Every row gives one point. Each copy is the shape, with its points in the same order, stretched, turned, moved and blurred by noise. Is it also mirrored, or only turned?

Shape (7 x 2)
[[ 20   5]
 [ -5  57]
 [ 17  12]
 [  0  -2]
 [ 27 -50]
 [ 25  16]
 [-11  -3]]
Copy 1 (7 x 2)
[[-19  20]
 [  0  71]
 [-15  30]
 [  4  10]
 [-15 -37]
 [-25  34]
 [ 18   4]]
Copy 1 is: mirrored
Copy 2 (7 x 2)
[[ 12   8]
 [ 46 -54]
 [  9   1]
 [-11   4]
 [-42  57]
 [ 13   4]
 [-18 -11]]
Copy 2 is: mirrored
Copy 3 (7 x 2)
[[  6 -26]
 [ 68 -17]
 [ 15 -25]
 [  4   0]
 [-49 -13]
 [ 14 -34]
 [  9  16]]
Copy 3 is: only turned

Shape (7 x 2)
[[-43  33]
 [ 22  -3]
 [ 11  -8]
 [ -3 -10]
 [ 34  18]
 [ 36  -7]
 [ 23  33]]
Copy 1 (7 x 2)
[[ 53 -39]
 [-10   4]
 [  3  10]
 [ 20   7]
 [-24 -15]
 [-23  10]
 [-16 -33]]
Copy 1 is: only turned
Copy 2 (7 x 2)
[[-36 -33]
 [ 36  27]
 [ 17  22]
 [ -9  22]
 [ 66  12]
 [ 51  31]
 [ 55  -9]]
Copy 2 is: mirrored
Copy 3 (7 x 2)
[[ -2 -54]
 [ 10  21]
 [  3  17]
 [ -8   3]
 [ 31  19]
 [ 14  34]
 [ 37   3]]
Copy 3 is: mirrored

Shape (9 x 3)
[[ 34 -22 -22]
 [ 13  17   3]
 [ 14  26 -19]
 [ 35  11 -14]
 [-18  22   8]
 [-17 -30  28]
 [ 45  15  -4]
 [-14 -19  50]
 [ 10  19  35]]
Copy 1 (9 x 3)
[[ 30 -42 -55]
 [-10 -29  15]
 [-29 -48  -7]
 [ -2 -58 -15]
 [-40   5  19]
 [ 19  48 -10]
 [  6 -62  -1]
 [ 21  53  30]
 [-12 -10  52]]
Copy 1 is: mirrored
Copy 2 (9 x 3)
[[-20 -12  46]
 [-10  11  -2]
 [ -3  21   9]
 [-25  11  23]
 [ 20   3 -22]
 [ 15 -48  -4]
 [-39  15  13]
 [  5 -48 -31]
 [-13   0 -35]]
Copy 2 is: only turned

Shape (8 x 4)
[[-31  17  10   4]
 [ 12  14 -18  -1]
 [ -7  17  11  -3]
 [ 15  11   6  57]
 [ 12 -33  13  -8]
 [  6  16  21  -2]
 [ -1  -8   0  14]
 [ 22 -95  -1  -8]]
Copy 1 (8 x 4)
[[ -1  24  17   0]
 [ -5 -18   0   5]
 [-11   7   7  -6]
 [ 60 -48   6 -15]
 [ 21 -12 -29 -15]
 [-10  -3   7 -16]
 [ 25 -11 -13  -4]
 [ 53 -36 -83 -12]]
Copy 1 is: mirrored
Copy 2 (8 x 4)
[[ 41  25 -14  17]
 [-17  -4  -1   8]
 [ 28  13   1  13]
 [ 24 -38 -40   5]
 [-17   0   9 -41]
 [ 20  -3  14   0]
 [  3  -2 -16 -11]
 [-61  -1 -11 -78]]
Copy 2 is: mirrored

Shape (10 x 6)
[[ 33  18 -38 -38 -19  -6]
 [  1  -3  15  13  31  38]
 [ 10 -23  25   0  36  -8]
 [-16  -9 -28   2 -14  32]
 [ 14  20   9 -10  -2  14]
 [-16 -34  -4 -63  38  35]
 [ 26 -34  -8 -27 -26  14]
 [ 23 -36   6  15  21  42]
 [-22 -55   5  12 -18 -34]
 [  9   8 -12 -22 -10  16]]
Copy 1 (10 x 6)
[[-30 -17  39 -41  15  -2]
 [  2 -12  11  12 -13 -25]
 [ 24 -17 -13 -27 -23  -5]
 [-10   3  29  14  20   1]
 [-17   7  22 -12 -13 -17]
 [  7 -76  43  -4 -10  30]
 [  9   1  55 -22  17  -7]
 [ 21 -16  31   9  10 -37]
 [ 45  29 -17 -28   2  28]
 [-15  -5  32 -16   1  -1]]
Copy 1 is: only turned
Copy 2 (10 x 6)
[[ 43  19 -20  36  42 -16]
 [  8 -13  19 -17  -7  43]
 [-42  17  48   6  -2  38]
 [ 54  -4   0 -11 -43  -2]
 [ 11 -17 -14  11  30   6]
 [ 46  84  52 -51   9  43]
 [ 47  -7  50  15   4 -13]
 [ 25 -20  62  -2 -26  40]
 [-38   9  59   0 -61 -22]
 [ 36  -1  -5   2  13  -4]]
Copy 2 is: mirrored
Copy 3 (10 x 6)
[[-38  23  16 -34   2 -24]
 [ 30 -38 -31  -1 -21  -8]
 [  6  -3 -62   5   2  36]
 [-14 -36   7  20 -21 -25]
 [  8  -8  18 -15  -9 -11]
 [-54 -51 -45 -66 -14   7]
 [-45 -19  -1  10  38   2]
 [  6 -36 -54  16  13 -11]
 [-36  -9 -25  85  22  59]
 [-19 -15  19 -18  -9 -17]]
Copy 3 is: only turned
Copy 4 (10 x 6)
[[-10 -20 -59  28  29 -36]
 [ -2 -20  23  -6 -10  32]
 [ 23  15 -25 -18 -17  13]
 [-23   2  21  10  42 -21]
 [ 18 -15 -12  20  10  14]
 [ -5 -21 -11 -56  34  16]
 [ 22   3 -10 -11  14 -51]
 [  8 -16  20 -22 -25 -14]
 [ 22  80  -2 -17  21 -47]
 [  3 -13 -17  10  23  -4]]
Copy 4 is: mirrored
